Rows are points. Any point is a mix of the corners, with weights that add up to 1. It lies inside the corners' shape when no weight is negative. Is each point inside? If not, which corners have a negative weight?

Corners:
(1): 22 -21
(2): 46 20
(3): -52 10
Points:
-33 -7 -> outside (2)
-2 -16 -> outside (2)
-44 9 -> inside
38 13 -> inside
49 -4 -> outside (3)
-43 9 -> inside
51 16 -> outside (3)

Corners:
(1): 4 -16 9 -68 0 -11 -15 41
(2): -49 -20 27 -31 53 -56 -15 -2
(3): -59 58 20 -33 -12 -16 -8 8
(4): 50 -14 -47 1 -38 25 34 -2
(5): 16 -70 -34 -30 40 46 -40 1
(6): 103 35 -25 60 -49 19 15 10
(7): -18 -4 20 12 -5 -3 2 37
(8): 71 82 24 43 -23 17 76 -9
(9): 71 31 41 44 -48 15 40 -25
Points:
-4 26 13 -12 -10 -13 10 9 -> outside (5)
20 -25 -18 -13 13 5 -5 10 -> outside (3, 9)
72 39 -2 15 -37 30 33 -8 -> outside (2, 7)
36 3 2 1 -11 5 14 10 -> outside (3)
1 2 15 10 -9 1 6 23 -> inside
40 23 -7 6 -14 21 18 12 -> outside (2, 9)
-2 19 -5 -13 -18 2 9 7 -> inside
